Every row gives one point. The window is the flat piece filled in between its corners: a triangle in 3 columns, a solid with four corners in 4, and so on. A path goes straight from each point to the next, and from the last back to the first. List the points from which the path goes on through the window.

Window, 4 rows:
[[-4.14 -0.91 -0.10 -3.76]
 [-0.25  0.60  0.02  2.26]
 [ 2.45  0.83 -1.07  0.62]
 [ 1.22  2.72  0.20  1.27]]
Path:
(1): [ 0.06 -0.23  1.06 -0.38]
(2): [-0.03  1.37 -3.29 -0.27]
(3): [ 0.60  1.05 -2.23  3.67]
(4): [3.27 3.21 2.86 1.21]
(5): [-0.75 -0.17  0.34 -1.64]
(6): [ 0.91  3.03 -1.89  0.41]
(7): [-3.54  1.61 -2.04  0.42]
(8): [ 0.54 -0.66  2.40  0.74]
Through the window after points: 1

Window (8 x 8):
[[ 5.19  2.37  2.76 -0.55 -0.72 -1.73 -3.03  2.41]
 [-0.01  1.25 -0.83 -1.46  0.02  0.18  0.97 -1.12]
 [-0.41 -1.68 -1.01 -0.07  0.74  1.88 -0.94 -0.77]
 [ 0.84 -0.15  1.07  4.03  2.61 -2.10  1.13 -2.51]
 [ 0.37  0.34  1.47 -2.29  1.84  2.12 -1.60 -4.17]
 [-2.16  0.52 -0.51  0.80  1.37 -0.52 -1.81 -0.43]
 [-0.50  2.34 -2.25  7.40 -0.86  0.50  1.59 -0.96]
 [-0.38  0.01  4.25 -0.37  1.92 -0.60 -0.06  0.66]]
Path:
(1): [ 0.27  0.65  0.99  0.88  3.12  2.07  1.12 -2.45]
(2): [ 0.43  1.40 -0.95  1.92  2.35 -0.19 -0.12  0.22]
(3): [-1.36 -1.55  1.38  1.09 -2.09  0.02 -0.79 -1.36]
(4): [ 0.58 -0.38  0.66  3.24  0.49 -2.19  1.51 -2.43]
(5): [ 0.69  0.63  1.61  2.35  4.12 -0.37 -0.57 -1.47]
(6): [ 0.92  1.60 -0.32  0.89  2.56  0.50  0.54 -0.59]
(7): [-1.57 -0.68  3.57  3.16 -1.42 -0.56 -0.67 -1.78]
(8): [-2.19 -0.27 -0.01  1.42 -2.20 -0.34  0.52 -1.14]
(9): [ 3.27  0.01 -0.57 -1.47  5.26  1.89 -1.18 -1.28]
(10): [ 0.27  2.39 -2.11 -2.39  2.62  0.79  1.53  0.07]
(11): [-0.59 -1.13  3.69  3.52 -1.15 -0.15 -2.79 -0.11]
(12): [ 1.24 -0.62  1.57 -1.16 -1.49 -2.75 -2.85 -1.77]
Through the window after points: 4, 6, 8

Window (9 x 9):
[[-2.22  4.75 -1.24 -0.16  1.75 -0.16 -0.43 -0.21 -3.43]
 [ 0.97  0.79  3.07  2.13 -2.94 -2.18  0.65 -2.40 -2.33]
 [ 2.04  1.35 -3.93 -2.07 -0.48  0.88  1.94 -2.43  0.68]
 [ 2.08  3.10  2.98 -1.15  1.83 -2.13 -1.40 -0.29 -2.22]
 [ 0.75 -0.73  0.19 -2.99 -3.65  2.15  1.35 -0.70 -0.98]
 [ 0.30 -1.52  0.73 -0.67 -0.30 -2.06 -1.23 -0.79 -1.81]
 [ 0.87 -0.63  0.46 -0.76  1.06  0.06  2.53 -0.10 -1.20]
 [-1.31 -0.60 -1.66  0.92 -2.55  5.25 -2.98  0.13  5.60]
 [ 4.35  0.49 -1.81  4.43 -2.46 -0.36 -1.39  0.51 -0.30]]
Path:
(1): [-1.10  1.46  1.14  0.36 -2.61 -0.27  0.77  1.11  2.55]
(2): [ 2.33 -1.40  0.03  0.20 -1.07  1.51 -1.57 -2.52 -3.80]
(3): [-0.78 -1.48  0.30 -0.50  0.37  2.72 -2.24 -4.96 -0.09]
(4): [ 2.24  1.02 -2.00  0.01 -0.84 -0.82  0.64  1.20 -0.66]
(5): [-0.66  1.91  0.05 -1.93 -1.71 -1.29  2.57  0.85 -0.03]
(6): [ 1.92 -0.24  1.11 -0.54 -0.15  0.83 -0.29 -1.26 -1.88]
(7): [ 1.93  0.40 -1.52  0.13 -0.25  1.88  0.02 -2.26 -1.72]
(8): [-1.36  0.40 -1.70 -2.60 -1.96 -1.37  1.32  0.19  0.97]
(9): [ 0.46 -0.56  1.16  0.14 -1.66 -3.13  1.67  0.32 -0.80]
(10): [ 1.66  1.36  0.16 -0.96  2.47  2.19  0.47 -0.85 -1.64]
(11): [ 3.93  0.68 -1.28  2.81  0.16  0.37 -0.32 -0.59 -1.97]
(12): [ 0.66  0.05 -1.02  1.42 -6.23 -1.17 -1.13  1.40  3.20]
Through the window after points: 5, 9, 11

Window, 11 rows:
[[-0.99 -1.52  1.84  1.66 -2.47 -2.20  2.15 -2.83 -1.35  1.45  0.86]
 [-0.42  4.20  1.96 -4.01 -4.34 -2.01  0.28 -0.99 -1.34  2.01 -0.43]
 [-1.12 -5.40  1.06 -0.20  2.20 -3.30  1.14 -2.89  3.70  1.20 -0.92]
 [ 0.57 -0.14 -3.42  0.36 -0.48 -2.67 -3.87 -0.82  1.13  4.18  1.26]
 [-2.43 -0.10  0.68 -2.23 -3.19 -0.97 -0.98  0.51 -3.00 -2.56  1.68]
 [ 0.63  0.96  1.23 -2.64 -0.45 -2.83  3.77 -0.14 -4.07  0.19 -1.83]
 [-0.44 -1.84  2.02  2.18  4.39  0.29  1.40 -5.05 -1.19  0.28 -2.90]
 [ 1.64 -3.31  0.53  0.33 -1.71 -1.08 -1.37 -1.98 -0.90 -0.36 -1.74]
 [ 1.34 -1.09 -0.88  1.61 -2.44 -0.61  1.05  4.40 -0.29  0.10 -1.51]
 [ 2.94  5.02  1.73  0.92  2.14 -3.44 -1.36 -2.47 -2.48  0.16 -1.85]
 [ 0.90 -0.59 -3.42  0.84 -3.13  0.24  0.40  0.32 -0.15 -1.92  1.84]]
Path:
(1): [-0.13 -1.01 -2.83 -0.70 -3.17 -2.90 -0.58 -0.66 -1.73 -0.81 -3.02]
(2): [-0.23 -1.05 -0.79  0.84 -0.76 -1.78  1.61  0.26 -0.95 -0.87 -2.36]
(3): [ 0.45 -0.58  1.20 -0.03 -1.11 -1.43 -0.03 -0.61 -0.78  1.35  0.77]
(4): [ 0.98 -0.99  0.80 -0.60  1.84 -2.65  0.28 -0.61 -0.99  0.91  1.18]
(5): [-0.30 -0.12  0.02 -0.40 -1.29 -2.06 -0.16 -3.00 -0.07  0.98 -1.79]
(6): [-0.68 -1.06 -0.19  1.41 -1.53 -3.11  0.58 -2.88 -0.77  0.27 -1.84]
(7): [ 0.32  0.10  1.41 -2.42  0.83  0.39 -0.16 -1.58 -0.20  1.90  2.42]
(8): [ 0.55 -0.53  0.63 -0.21 -0.21 -0.54  0.03  0.48 -0.38  0.12  0.72]
Through the window after points: 2
